Each row is a point. The points of each table are mixes of a few directions, plus a little noise. How many directions does each table use, and how many do they share? Where both have some left over, give the other angles between the two spaces (their principal angles), to ten degrees, smallest first.
(in the rows, 128 means zero)

First, 6 rows:
array([[ 98, 107, 186],
       [118,  54,  60],
       [164, 160,  71],
       [130, 157, 163],
       [104,  96, 149],
       [156, 196, 138]])
Second:
array([[ 30, 180, 111],
       [180, 100, 136],
       [171, 104, 135],
       [177, 102, 137],
       [ 53, 168, 114],
       [155, 113, 133]])
Directions: first 2, second 1, shared 0; angles 80

First, 6 rows:
array([[144, 122, 162, 159],
       [ 70,  78, 203,  99],
       [159, 142, 119, 157],
       [ 74, 111, 114,  64],
       [167, 175,  37, 129],
       [155, 136, 132, 159]])
Second (8 x 4):
array([[125, 128, 104, 249],
       [ 26,  94,  88, 135],
       [108, 133,  84, 122],
       [194, 148, 165,  85],
       [152, 134, 144, 115],
       [158, 149,  99, 150],
       [125, 117, 160, 109],
       [137, 119, 179,  60]])
Directions: first 2, second 3, shared 2

First:
array([[128, 130, 140, 132, 138, 119, 125, 137],
       [129, 123,  56, 106,  64, 186, 142,  81],
       [127, 137, 249, 165, 237,  30, 104, 207],
       [129, 126, 112, 124, 114, 141, 132, 116],
       [129, 123,  64, 107,  69, 180, 141,  84],
       [129, 122,  69, 110,  73, 177, 140,  89],
       [127, 133, 209, 152, 200,  63, 114, 183],
       [128, 129, 136, 130, 135, 120, 127, 133],
       [128, 128, 119, 125, 118, 137, 131, 121]])
Second, 10 rows:
array([[139,  61, 121, 104,  68, 161, 120,  74],
       [127, 137, 193, 149, 189,  74, 116, 173],
       [110, 238,  19, 134, 125, 167, 166, 144],
       [123, 158, 141, 141, 163, 106, 130, 158],
       [137,  69, 138, 112,  89, 144, 118,  91],
       [111, 234,  76, 148, 170, 125, 153, 175],
       [133, 100, 140, 122, 115, 131, 122, 114],
       [134,  89, 127, 115,  96, 145, 123,  98],
       [123, 158, 170, 149, 188,  83, 124, 176],
       [143,  37, 156, 106,  78, 144, 109,  77]])
Directions: first 1, second 2, shared 1

First (8 x 9):
array([[156, 160, 136, 140, 140, 122, 106,  91,  99],
       [144, 239, 142, 118, 208, 205, 138,  79, 121],
       [131, 181, 134, 120, 169, 171, 138, 110, 131],
       [129,  67, 122, 140,  79,  74, 112, 145, 120],
       [139, 114, 129, 138, 112, 102, 112, 121, 113],
       [ 96,  90, 119, 116, 113, 133, 152, 170, 161],
       [ 81, 103, 117, 103, 131, 163, 172, 182, 180],
       [147,  70, 126, 150,  73,  55,  93, 126,  99]])
Second, 10 rows:
array([[125,  62, 203, 105, 120, 119, 100, 141, 122],
       [128, 121, 137, 124, 127, 126, 125, 130, 128],
       [143, 173,  91, 121, 130, 121, 145, 120, 125],
       [153, 144, 142,  88, 124, 104, 129, 127, 114],
       [190, 162, 162,  33, 120,  71, 127, 124,  97],
       [125, 126, 126, 135, 128, 131, 129, 129, 129],
       [143, 182,  82, 124, 132, 122, 148, 118, 125],
       [ 92,  57, 170, 159, 127, 151, 106, 141, 140],
       [ 67,  39, 161, 197, 128, 174, 104, 143, 153],
       [114, 214,   7, 191, 141, 159, 170, 109, 145]])
Directions: first 2, second 2, shared 0; angles 60, 70

First:
array([[158, 142,  97, 131, 114, 138, 119,  46,  85,  70, 112],
       [100,  96, 100,  69, 167, 123, 118, 117, 115, 206, 168],
       [127, 108, 128, 140,  65, 134, 136, 169, 142, 147, 162],
       [151, 175, 168, 195, 185, 146, 112, 108, 159, 143, 116],
       [136, 143, 117, 103, 177, 111, 124,  98,  98,  88,  78],
       [ 24,  70, 168,  88,  93, 139, 161, 112, 183, 113, 180],
       [148, 129, 114, 112, 130, 100, 130, 206, 113, 140,  97],
       [186, 164, 126, 197,  94, 152, 114,  99, 120, 106, 127],
       [123, 123, 136, 119, 127, 110, 137, 197, 135, 138, 111]])
Second, 9 rows:
array([[194, 149, 107, 173, 117, 135, 106, 170, 115, 194, 146],
       [ 61, 104, 149,  82, 139, 123, 152,  87, 142,  62, 110],
       [203, 156, 102, 180, 116, 137, 101, 176, 112, 206, 147],
       [140, 133, 123, 137, 126, 128, 123, 134, 127, 140, 133],
       [ 89, 114, 142, 103, 135, 124, 143, 105, 136,  87, 119],
       [117, 124, 132, 119, 131, 126, 132, 121, 129, 115, 124],
       [159, 137, 116, 151, 121, 133, 117, 148, 122, 159, 136],
       [  9,  85, 169,  44, 148, 116, 170,  54, 152,   7,  96],
       [180, 149, 111, 165, 119, 132, 111, 162, 117, 182, 143]])
Directions: first 5, second 1, shared 1

First:
array([[ 40, 119, 139,  71, 137,  67, 112, 121,  83, 109, 119, 110],
       [ 49,  59, 142, 104, 148, 117, 143, 157,  92, 106, 135, 107],
       [115,  87, 143, 131, 129, 104,  81, 130,  81, 135,  83,  98],
       [244, 204, 119, 216, 177, 186, 185, 127, 166, 118, 162, 149],
       [120, 138,  58, 128, 103, 145, 149, 140, 196, 126, 109, 187],
       [134, 139, 148, 113, 104, 143, 123,  98, 158, 103, 147, 107],
       [107, 130, 171,  93, 134,  82, 103, 133,  48, 189, 150, 115],
       [215, 145,  93, 179,  90, 221, 170, 132, 229, 141, 156, 171],
       [127, 137, 142, 121, 128,  90,  80, 108,  96, 128,  88, 105]])
Second:
array([[137, 126, 157, 122, 140, 138, 154, 149,  93, 174, 180, 131],
       [119, 123, 113, 130, 116, 122, 106, 111, 151,  94,  91, 119],
       [146, 209,  29, 154, 146, 102, 129, 120, 191,  91,  59, 200],
       [107,  96, 130, 125, 103, 125,  91, 101, 150,  80,  84,  92],
       [135, 163,  83, 140, 135, 116, 127, 123, 157, 109,  95, 159],
       [154, 152, 158, 125, 162, 141, 186, 172,  73, 216, 219, 160],
       [141, 149, 125, 130, 144, 129, 151, 144, 116, 157, 153, 151],
       [ 85,   7, 229,  98,  79, 151,  81, 103,  93, 105, 142,  12]])
Directions: first 6, second 2, shared 2

First (9 x 18):
array([[120, 119, 106, 148, 164, 165, 141, 100, 137, 162,  77, 112, 142,
        119, 113, 132, 156,  81],
       [134, 119, 214,  89,  82,  59, 136, 158, 118, 110, 165,  94, 119,
        127,  83, 134, 120, 141],
       [ 97, 119, 130, 180, 170, 128, 159,  99, 165, 134,  78, 143, 157,
        160, 109, 122, 143,  77],
       [ 87, 126, 174, 153, 142, 110, 104, 120, 138,  93, 139, 132, 121,
        147, 101, 134, 127, 107],
       [179, 117, 121,  97, 128, 114, 151, 128, 100, 159, 140, 142,  78,
        114, 149, 148, 133, 169],
       [102, 159,  99, 141,  93, 132,  91, 157, 144,  70, 167, 155, 167,
        148, 167,  95,  85, 159],
       [126, 120, 145, 118, 121, 127, 147, 129, 135, 149, 100,  85, 157,
        116,  92, 123, 145,  93],
       [181, 134,  91,  78,  92, 140, 127, 151,  96, 151, 152, 120, 110,
         94, 163, 129, 119, 179],
       [126, 138,  72, 150, 160, 175,  96, 109, 119, 123, 133, 169, 100,
        127, 175, 135, 125, 146]])
Second, 8 rows:
array([[143, 100, 139, 125, 147, 109, 140, 130, 125, 152, 132, 162, 105,
        129, 108, 141, 115, 137],
       [145, 148,  71, 143, 142, 158, 156, 107, 133, 141,  94, 128, 138,
        134, 175, 121, 149, 127],
       [178,  82, 135,  76, 129, 117, 138, 142, 101, 196, 135, 136,  91,
         87,  94, 151, 119, 150],
       [160, 105, 137,  85, 114, 125, 125, 144, 105, 168, 138, 110, 111,
         92, 103, 141, 123, 141],
       [145, 137,  77, 158, 160, 147, 170, 102, 140, 147,  93, 156, 130,
        149, 174, 125, 143, 129],
       [ 28, 174, 184, 191, 115, 106,  77, 129, 167,   7, 157, 121, 170,
        189, 125, 102, 115,  98],
       [ 93, 139, 164, 136, 114, 113,  98, 137, 138,  85, 149, 117, 142,
        142, 111, 122, 120, 117],
       [133, 141, 117, 107, 107, 147, 119, 135, 116, 128, 129,  93, 138,
        109, 137, 122, 137, 128]])
Directions: first 5, second 3, shared 2; angles 40

First (9 x 20):
array([[107, 104, 146, 130,  45,  98,  44, 103, 152,  87, 220, 208,  88,
         69,  64,  90, 182, 158, 143, 183],
       [118, 116, 137, 129,  86, 112,  86, 115, 140, 107, 174, 168, 108,
         98,  96, 109, 155, 143, 135, 156],
       [141, 143, 116, 127, 182, 148, 182, 144, 112, 155,  68,  76, 154,
        166, 169, 152,  93, 109, 118,  92],
       [121, 120, 134, 129, 100, 118, 100, 120, 136, 114, 159, 155, 115,
        108, 107, 115, 146, 138, 133, 147],
       [141, 143, 116, 127, 181, 148, 182, 144, 112, 154,  68,  76, 154,
        166, 169, 152,  93, 109, 118,  93],
       [138, 139, 119, 127, 167, 142, 167, 140, 117, 147,  86,  91, 146,
        155, 158, 145, 103, 114, 121, 103],
       [113, 111, 141, 130,  67, 106,  67, 110, 146,  98, 195, 187,  99,
         85,  81, 100, 167, 150, 139, 168],
       [139, 141, 118, 127, 173, 144, 173, 142, 115, 150,  79,  85, 149,
        159, 163, 148,  99, 112, 120,  98],
       [134, 135, 123, 127, 151, 136, 151, 135, 121, 140, 102, 106, 139,
        145, 146, 138, 113, 120, 124, 113]])
Second (9 x 20):
array([[156,  76, 150, 113, 106, 124, 136, 102, 121,  83, 156, 153, 135,
        136, 101, 125, 143, 156, 115, 146],
       [ 77, 202,  94, 164, 113, 128,  39, 141, 153, 172, 128, 113, 113,
         62, 152,  88, 109, 140, 169, 140],
       [197,   7, 180,  87,  99, 120, 188,  81, 105,  33, 176, 178, 145,
        174,  69, 144, 166, 165,  86, 151],
       [147, 101, 132, 131, 111, 134, 105,  98, 126,  95, 139, 124, 150,
        114, 124, 103, 117, 181, 133, 149],
       [114, 169, 109, 139, 160, 139, 135, 149, 128, 167,  89,  93, 134,
        132, 162, 135, 104, 108, 135, 105],
       [ 84, 172, 126, 123, 130, 107, 140, 175, 142, 176, 136, 162,  73,
        135, 114, 163, 169,  39, 125, 107],
       [111, 163, 113, 139, 143, 133, 119, 143, 133, 157, 107, 107, 128,
        120, 149, 126, 113, 116, 138, 117],
       [119, 127, 138, 116, 126, 115, 150, 145, 129, 136, 140, 154, 103,
        143, 111, 151, 157,  86, 118, 119],
       [146, 135, 112, 138, 163, 152, 138, 119, 116, 135,  79,  70, 170,
        134, 171, 118,  77, 161, 133, 116]])
Directions: first 1, second 3, shared 1

First:
array([[ 88, 120,  98, 150, 152, 133, 142, 107, 141, 137, 124, 143, 122,
        118, 118, 144, 152, 127, 111, 136,  90,  89, 126, 118],
       [135, 135, 110, 135, 116, 123, 128, 132, 132, 155, 125, 138, 150,
        133, 143, 138, 114, 117, 115, 132,  83, 116, 106, 116],
       [104, 120, 134, 149, 128, 121, 119, 126, 135, 130, 132, 119, 116,
        119, 124, 132, 141, 142, 126, 147, 130, 113, 135, 114],
       [115, 130,  82, 146, 134, 128, 143, 118, 139, 166, 121, 153, 153,
        130, 137, 151, 127, 111, 102, 133,  47,  92, 101, 112],
       [157, 138, 132, 125,  96, 116, 114, 148, 127, 151, 131, 125, 155,
        137, 150, 129,  98, 121, 126, 134, 107, 136, 105, 117],
       [135, 139,  87, 123, 135, 135, 148, 121, 131, 155, 119, 155, 157,
        138, 138, 140, 115, 105, 109, 114,  64, 112, 100, 127],
       [158, 135, 121,  58, 181, 173, 176, 105, 102,  68, 119, 149, 108,
        145, 101, 101, 132, 104, 152,  56, 195, 182, 154, 198],
       [178, 133, 210, 126,  56,  93,  67, 180, 119, 125, 145,  75, 131,
        128, 153, 104,  92, 155, 158, 158, 204, 176, 133, 111],
       [185, 136, 206, 121,  56,  95,  69, 180, 117, 127, 144,  77, 136,
        132, 155, 104,  87, 150, 156, 155, 199, 178, 129, 114],
       [ 84, 113, 103,  99, 218, 176, 185,  76, 122,  61, 118, 153,  75,
        123,  76, 119, 183, 123, 138,  79, 181, 133, 175, 181],
       [ 69, 110, 123, 175, 140, 119, 119, 116, 147, 135, 132, 120, 104,
        108, 115, 145, 165, 152, 116, 165, 113,  83, 142,  99]])
Second:
array([[162, 131, 173, 100, 111, 126, 113, 147, 113,  98, 135, 104, 115,
        132, 128, 103, 115, 137, 154, 118, 204, 175, 147, 147],
       [116, 129,  94, 108, 172, 155, 166, 101, 124, 111, 119, 154, 121,
        132, 109, 129, 144, 111, 124,  95, 118, 125, 133, 155],
       [112, 128,  84, 106, 182, 161, 175,  93, 125, 109, 116, 162, 120,
        133, 106, 131, 149, 106, 121,  89, 112, 121, 134, 160],
       [124, 129,  97,  92, 183, 164, 175,  96, 118,  95, 118, 158, 115,
        136, 104, 121, 145, 106, 130,  80, 140, 140, 142, 171],
       [103, 126,  87, 136, 154, 139, 151, 106, 135, 141, 121, 152, 133,
        128, 120, 144, 142, 115, 109, 122,  79,  99, 119, 128],
       [112, 124, 134, 187,  75,  87,  84, 154, 148, 184, 135, 110, 151,
        117, 156, 150, 116, 147, 109, 190,  67,  86, 100,  67],
       [161, 132, 161,  85, 135, 143, 133, 133, 109,  83, 130, 118, 110,
        136, 117,  99, 122, 130, 157,  98, 211, 181, 153, 166],
       [151, 130, 156, 102, 126, 133, 126, 134, 116, 100, 131, 117, 117,
        132, 123, 109, 121, 131, 148, 113, 185, 163, 143, 149],
       [162, 130, 181, 115,  95, 115,  97, 155, 117, 111, 138,  96, 121,
        130, 136, 108, 110, 144, 152, 135, 194, 167, 141, 130],
       [ 84, 123,  90, 199, 102,  98, 108, 131, 159, 203, 127, 135, 159,
        115, 152, 170, 131, 133,  87, 186,   7,  48,  88,  63],
       [123, 127, 149, 176,  72,  89,  80, 157, 144, 175, 135, 102, 145,
        118, 156, 143, 113, 149, 117, 185,  92, 101, 107,  75]])
Directions: first 3, second 2, shared 2

First:
array([[ 87, 111, 129,  80, 103, 145, 125,  37, 127, 162,  45,  98, 167,
        136, 150, 112, 147, 153, 110, 148, 188, 130, 122, 138,  95, 153,
         57, 179, 126, 118, 123, 173],
       [128, 127, 128, 129, 127, 130, 128, 130, 128, 127, 130, 129, 127,
        129, 127, 128, 127, 128, 128, 128, 127, 127, 128, 128, 127, 126,
        129, 126, 128, 129, 128, 127],
       [171, 145, 125, 179, 154, 110, 131, 223, 130,  93, 216, 159,  88,
        119, 106, 145, 108, 102, 149, 106,  64, 125, 134, 117, 161, 103,
        203,  75, 131, 140, 134,  80],
       [182, 151, 126, 191, 162, 105, 132, 249, 131,  84, 238, 169,  76,
        116,  99, 150, 103,  96, 153, 100,  48, 124, 135, 114, 171,  96,
        223,  61, 131, 141, 135,  66],
       [ 85, 109, 131,  77, 101, 146, 125,  30, 126, 163,  38,  95, 170,
        137, 151, 110, 147, 153, 107, 149, 192, 130, 122, 138,  93, 153,
         52, 182, 127, 116, 122, 177],
       [108, 120, 129, 104, 115, 136, 127,  82, 127, 146,  84, 112, 148,
        132, 139, 118, 138, 139, 117, 139, 159, 129, 126, 134, 110, 141,
         91, 153, 126, 122, 126, 152],
       [168, 146, 127, 174, 152, 114, 130, 218, 130,  95, 211, 158,  89,
        120, 106, 142, 110, 104, 147, 108,  69, 126, 134, 118, 160, 106,
        198,  78, 131, 138, 133,  83],
       [ 97, 114, 130,  90, 108, 142, 125,  56, 127, 155,  61, 103, 159,
        135, 145, 115, 143, 147, 113, 144, 177, 130, 125, 135, 102, 147,
         71, 168, 126, 119, 124, 166]])
Second (11 x 32):
array([[175, 139, 149,  72,  50, 163, 202, 110, 197,  98,  95,  40, 121,
        112, 121,  76, 104,  31,  59, 168, 239,  74, 122,  93, 140, 137,
        135, 199, 146,  80,  31, 229],
       [137, 136, 136, 141, 179, 102, 113, 149, 105, 129, 166, 155, 108,
        146, 121, 137, 120, 153, 148,  96,  85, 141, 113, 135, 155, 132,
        132,  91, 131, 139, 188,  91],
       [154, 143, 194,  64, 146,  67, 136,  39,  84, 117, 161, 148,  77,
        203, 168,  86, 139, 138, 134,  54,  77, 107,  73, 207, 163, 132,
        178, 123, 158, 164, 176, 163],
       [ 94,  96,  58, 173, 132, 141, 103, 179, 126, 109, 132, 211, 153,
        110, 124, 152, 134, 143, 103, 159, 108, 154, 135, 213,  81, 117,
        163, 125,  54, 131, 152, 114],
       [147, 141, 151, 127, 178,  95, 120, 135, 104, 127, 169, 145,  99,
        155, 126, 127, 116, 147, 147,  87,  85, 134, 104, 135, 165, 134,
        135,  94, 141, 139, 185, 101],
       [132, 136, 123, 156, 164, 129, 116, 171, 126, 140, 146, 122, 128,
        115, 107, 149, 114, 145, 152, 126, 114, 144, 137,  78, 147, 132,
        100,  98, 136, 122, 153,  82],
       [133, 127, 100, 151, 113, 164, 142, 183, 167, 124, 115,  97, 147,
         87, 100, 137, 109,  99, 110, 171, 176, 128, 151,  73, 124, 130,
        103, 139, 119,  94,  93, 127],
       [150, 135, 160,  78,  85, 128, 163,  73, 144, 116, 110,  92, 115,
        144, 146,  91, 131,  89, 100, 126, 165,  94, 113, 140, 134, 131,
        145, 167, 148, 123,  86, 192],
       [ 70, 119, 131, 137,  83, 153,  96,  63, 116, 185,  58,  86, 177,
        100, 151, 159, 175, 167, 181, 147, 132, 141, 182,  56,  80, 117,
         66, 142, 162, 151,  62, 103],
       [ 98, 114,  90, 165, 118, 155, 109, 160, 137, 140, 105, 134, 161,
         92, 117, 157, 135, 141, 136, 163, 137, 146, 160, 103,  96, 121,
        105, 127, 108, 122, 108, 102],
       [118, 122, 115, 145, 158, 111, 107, 141, 104, 124, 150, 177, 122,
        141, 131, 138, 131, 155, 136, 112,  85, 144, 118, 173, 126, 125,
        146, 105, 107, 144, 174, 104]])
Directions: first 1, second 4, shared 0; angles 40
